Each point is reached from the start by the listed moves, each made once or not at all, plus a little noise. Say if it took an odd or an even number of moves. Then give how often each move was made.
In the rows, 128 means zero.

Moves:
(1): [157  56 121 161]
(2): [178 191  89 128]
Start: [163 127 140  86]
Points:
[239 113  92 115] -> even (1, 1)
[166 127 143  82] -> even (0, 0)

Moves:
(1): [138 162 106 116 159 174 137 145 143 144 149]
(2): [100 136 130 136  57  68  69 108 127 168  98]
(3): [133 159 174 122 110  88 102 115 133 118  97]
(4): [139 106  79 174 157  68 113 164 134 106 125]
(5): [ 94 125 125 146 183 140 102 158 104  95 104]
(6): [107 154 125 107 123 142 170 130 158 108 181]
(7): [138 133 126 112 127 138 170  78  89 144 175]
(8): [112 143 120 128 131 152 125 185  57 151  59]
Start: [142  92 125  88 116 116 132 112 117 132 127]
Points:
[140 107  49 124 230 123 144 146  75 110 167] -> even (1, 0, 0, 1, 1, 0, 1, 0)
[131 122 120  50 109 140 216  64 107 128 227] -> even (0, 0, 0, 0, 0, 1, 1, 0)
[ 90  75  75 161 129   7  33 158  98 118  69] -> odd (0, 1, 0, 1, 1, 0, 0, 0)
[137 112 116  73 117 151 171 120   8 172 105] -> even (0, 0, 0, 0, 0, 0, 1, 1)
[ 59 202 136  76 113 112  70 184  72 149  46] -> even (1, 1, 1, 0, 1, 1, 0, 1)
[105 131 116  68 115 154 169 171  76 135 111] -> even (0, 0, 0, 0, 0, 1, 0, 1)
